Every row gives one point. The points of each table are mixes of a few directions, plus a little noise. How many directions does each table use, and how many do they share? Where both have some left over, give the other angles between the two spaces (their principal angles), to ten degrees, smallest first.

First (4 x 2)
-30 -21

9 7

45 33

-24 -18
Second (4 x 2)
-17 -13

-8 -6

51 37

-25 -19
Directions: first 1, second 1, shared 1

First (8 x 6)
0 -36 0 -52 44 -6

2 32 7 -6 -20 0

3 23 7 -2 -16 4

-2 -35 -7 5 23 0

1 -5 -2 52 -16 13

5 7 11 -13 -1 13

-8 8 -15 19 -10 -21

0 7 0 -4 -3 -3
Second (9 x 6)
-12 14 5 -8 10 -5

16 -13 -15 10 -1 1

11 -6 -16 6 8 -3

9 -19 12 7 -29 13

-14 4 29 -8 -21 9

-16 2 38 -9 -32 13

-24 27 10 -15 18 -9

-3 6 -4 -2 10 -4

35 -17 -60 20 36 -15
Directions: first 3, second 2, shared 0; angles 50, 50

First (8 x 11)
-6 -11 -29 31 15 20 8 13 12 -8 9

-1 6 28 -26 -10 -13 -1 -15 -9 8 -12

24 18 -1 -12 -12 -20 -21 10 -9 -1 11

-13 -14 -18 24 14 20 12 5 11 -5 2

15 5 -27 18 3 1 -10 20 3 -9 18

5 5 6 -9 -5 -8 -5 -1 -4 2 0

-5 -1 13 -10 -3 -3 3 -9 -2 4 -8

-19 -8 29 -17 -1 2 14 -23 -2 9 -21
Second (8 x 11)
3 12 -7 -15 4 20 -7 -9 0 2 5

-13 -4 10 9 -5 -15 -7 10 19 -1 -7

-3 -11 -8 5 2 -8 6 -4 -10 -16 -3

-1 6 11 14 3 -5 2 25 -13 22 -5

7 -1 -8 -9 0 8 3 -15 -2 -8 6

-11 0 -12 10 17 3 -1 17 -38 -4 -12

18 10 7 3 0 6 10 10 -15 27 7

0 -11 6 -17 -21 -10 -5 -35 60 -23 10
Directions: first 2, second 4, shared 0; angles 70, 80

First (9 x 18)
4 8 4 7 12 -7 -22 31 17 -1 4 -18 9 21 -33 -14 -3 -20

32 18 -11 5 -37 21 -14 -23 -17 -22 -13 0 1 -10 -3 12 2 -8

19 30 23 21 -26 12 -35 12 28 1 25 -16 26 14 -13 2 -4 -31

-2 -14 -6 -12 -7 -10 32 2 -3 9 -1 4 -6 -15 28 4 4 14

-7 10 -23 -23 15 24 -3 -22 -19 -24 9 -5 -1 -36 17 8 23 -2

-7 -8 19 11 -5 -23 -10 2 12 20 7 3 14 10 -17 9 -6 -20

-29 -31 10 11 34 -18 20 0 -7 20 -25 29 -26 33 -10 -17 -24 40

-3 -10 -3 -6 4 -14 11 13 3 6 -2 -3 -1 -1 1 -2 2 0

-8 -4 -12 -13 10 15 22 -13 -14 -8 -2 8 -15 -16 29 -1 6 27
Second (10 x 18)
-14 9 15 5 7 7 -17 -11 11 5 25 0 15 -4 2 8 4 -14

-13 9 14 4 7 7 -16 -11 10 5 23 0 14 -4 2 8 4 -13

22 -15 -25 -7 -12 -11 28 18 -18 -8 -40 -1 -24 7 -3 -13 -7 23

3 -2 -3 -1 -2 -1 4 2 -2 -1 -5 0 -3 1 0 -2 -1 3

30 -20 -33 -10 -16 -15 37 25 -24 -10 -54 -1 -32 9 -5 -18 -9 31

-5 3 5 2 2 2 -6 -4 4 2 8 0 5 -1 1 3 1 -5

-21 14 23 7 11 11 -26 -17 17 7 37 1 22 -6 3 12 7 -22

-21 14 24 7 11 11 -26 -17 17 7 38 1 23 -6 3 13 7 -22

34 -22 -37 -11 -18 -17 42 27 -27 -12 -60 -1 -36 10 -5 -20 -10 34

-15 10 17 5 8 8 -19 -12 12 5 27 0 16 -5 2 9 5 -15
Directions: first 6, second 1, shared 1

First (9 x 32)
8 -9 -11 -8 -17 18 -18 -5 -10 -6 20 -7 -5 1 5 8 -9 -11 6 19 -3 -6 5 -5
 11 -4 -1 -6 -7 17 -7 8

20 0 4 -6 -21 -5 -19 13 3 1 14 -11 3 5 22 19 5 -5 11 5 -6 3 -7 -4 -4 -3
 -4 0 0 -11 5 11

-9 17 1 16 5 -12 -9 -13 -17 9 -2 4 -27 22 9 4 -2 -8 -7 -1 -13 10 5 -14 0
 14 -7 7 -9 -9 8 -18

-14 3 0 12 8 -4 -2 -18 -9 5 -11 5 -15 10 -10 -11 -6 1 -9 -6 -3 -1 5 -12
 8 10 4 4 -5 15 -1 -19

-9 3 -10 1 3 14 9 -5 -1 -21 24 0 -2 -19 -6 8 -12 -18 -18 16 -2 -8 16 -6
 -21 16 -9 27 1 -24 -1 -4

-2 12 -4 -4 20 1 15 7 -13 17 -12 13 -7 16 5 -4 10 7 17 -1 3 17 -3 28 14
 -24 -6 -35 -5 -2 2 15

8 -21 16 -8 -4 -10 10 15 34 -1 -24 -5 38 -21 -16 -15 11 25 3 -23 16 -11
 -17 6 -3 -8 18 1 17 16 -5 7

11 -2 0 -12 -1 4 11 20 12 -6 8 -2 19 -15 5 8 7 2 7 3 6 1 -4 17 -12 -11
 -3 -3 7 -20 0 20

-13 -3 5 10 8 -7 2 -14 1 3 -17 4 -4 2 -15 -16 -3 7 -10 -12 2 -5 1 -11 6
 9 8 6 1 18 -2 -18
Second (9 x 32)
7 -1 6 -2 -5 -7 -2 9 8 1 -1 -3 8 -2 6 4 5 3 3 -5 0 1 -6 0 -5 -1 1 2 4 -7
 3 4

-4 1 -3 1 3 4 1 -5 -5 0 1 2 -4 1 -3 -2 -3 -2 -2 3 0 0 3 0 3 0 -1 -1 -2 4
 -1 -2

-13 2 -10 4 9 12 3 -15 -14 -1 2 6 -13 3 -10 -7 -9 -6 -5 9 -1 -1 10 0 9 1
 -2 -4 -7 12 -5 -6

50 -9 40 -14 -37 -47 -13 60 57 4 -9 -24 53 -14 38 27 35 24 20 -34 3 5
 -40 2 -37 -5 7 16 27 -47 18 24

-3 0 -2 1 2 2 1 -3 -3 0 0 1 -3 1 -2 -1 -2 -1 -1 2 0 0 2 0 2 0 0 -1 -1 2
 -1 -1

-9 1 -7 2 6 8 2 -10 -10 -1 1 4 -9 2 -7 -5 -6 -4 -3 6 -1 -1 7 0 6 1 -1 -3
 -5 8 -3 -4

-14 2 -11 4 10 13 4 -17 -16 -1 2 7 -15 4 -11 -7 -10 -6 -6 9 -1 -1 11 -1
 10 1 -2 -4 -7 13 -5 -7

-7 1 -5 2 5 6 2 -8 -7 -1 1 3 -7 2 -5 -3 -5 -3 -3 4 0 -1 5 0 5 1 -1 -2 -4
 6 -2 -3

-9 2 -7 2 7 9 2 -11 -10 -1 2 4 -10 2 -7 -5 -6 -4 -4 6 -1 -1 7 0 7 1 -1
 -3 -5 9 -3 -4
Directions: first 5, second 1, shared 1

First (11 x 32)
-6 7 29 0 15 4 36 -15 17 15 -6 -24 -2 27 11 -7 -11 -5 10 4 11 -4 -15 3
 24 15 27 16 25 8 9 1

24 -60 -51 21 2 49 -10 16 -31 7 -1 27 0 -9 5 21 -5 8 -7 -22 -2 -21 19
 -26 -26 -37 25 -27 -1 1 -56 36

-13 5 20 4 14 -28 28 10 4 -3 5 -21 4 19 -4 -14 -3 -13 -11 -2 18 -7 -11 8
 28 -10 25 18 30 10 29 7

18 -9 1 -3 -3 1 -35 -13 2 -20 -24 20 -38 -26 -9 4 31 -13 -7 27 -14 13 19
 -7 -31 17 -35 -25 -51 10 -4 -34

-18 -9 -16 32 1 11 -2 15 3 10 8 14 10 -6 3 6 -10 13 8 -20 -3 -11 8 2 12
 -11 15 4 18 -14 -19 0

14 20 36 -26 19 -16 38 -24 -5 2 -1 -36 -3 37 0 -14 -5 -17 -9 19 12 4 -35
 -8 13 10 15 10 21 26 38 15

19 -46 -9 -4 5 8 -1 12 -4 -12 -16 5 -19 -9 0 2 14 -15 -14 1 10 -6 25 -3
 -16 -14 12 -13 -17 9 -19 9

-20 32 -7 -5 -18 -20 -15 10 4 0 19 4 25 -11 -5 -2 -6 15 6 -10 -7 7 -2 16
 7 0 -22 13 2 -22 11 -5

-13 35 -7 7 -13 -3 -23 -6 0 4 13 12 13 -11 -5 6 -6 17 12 -1 -18 8 -8 2
 -2 10 -29 0 -4 -15 4 -17

3 2 -18 -38 -35 28 -8 -2 8 18 9 2 32 -8 19 13 -17 30 25 -21 -9 8 14 14
 -18 13 -17 8 -20 -36 -38 20

-6 24 23 13 16 -37 -7 -4 3 -19 -6 -3 -23 -1 -17 -13 18 -20 -15 24 -1 8
 -12 1 9 5 -16 0 -2 18 43 -32
Second (9 x 32)
-22 -27 0 23 -13 52 -8 8 38 30 -13 2 3 -4 36 19 -19 25 26 -19 3 -20 14 7
 -6 23 23 -12 -6 -44 -42 -20

-11 -18 -12 1 -7 11 21 8 20 13 1 15 11 -10 6 -2 -4 12 32 -27 -5 4 42 22
 25 1 16 35 5 -8 -51 14

19 26 6 -16 12 -38 -4 -9 -33 -25 8 -8 -7 7 -26 -12 15 -21 -31 25 1 11
 -28 -15 -7 -16 -22 -8 2 32 50 7

4 4 -4 -8 2 -15 10 0 -6 -7 5 5 3 -2 -11 -8 6 -5 3 -3 -3 9 10 6 12 -8 -3
 18 4 13 -3 12

10 17 14 1 5 -6 -25 -8 -17 -11 -3 -17 -11 11 -2 5 2 -11 -33 28 6 -7 -46
 -24 -29 1 -14 -42 -6 2 51 -18

-21 -29 -5 19 -13 45 2 9 37 29 -10 8 7 -7 31 14 -16 24 33 -25 0 -14 28
 14 5 19 23 4 -3 -37 -52 -11

14 15 -4 -18 8 -38 15 -3 -23 -19 11 5 2 -1 -27 -17 14 -15 -8 4 -4 17 5 4
 16 -18 -12 25 7 33 14 22

9 16 11 -1 5 -9 -19 -7 -17 -11 -1 -13 -10 9 -4 2 3 -10 -29 24 5 -4 -38
 -20 -23 -1 -13 -32 -4 5 44 -13

-1 -3 -4 -2 -1 -2 7 2 2 1 2 5 3 -3 -3 -3 1 1 7 -6 -2 3 12 7 9 -2 3 12 2
 3 -11 7
Directions: first 6, second 2, shared 1; angles 60
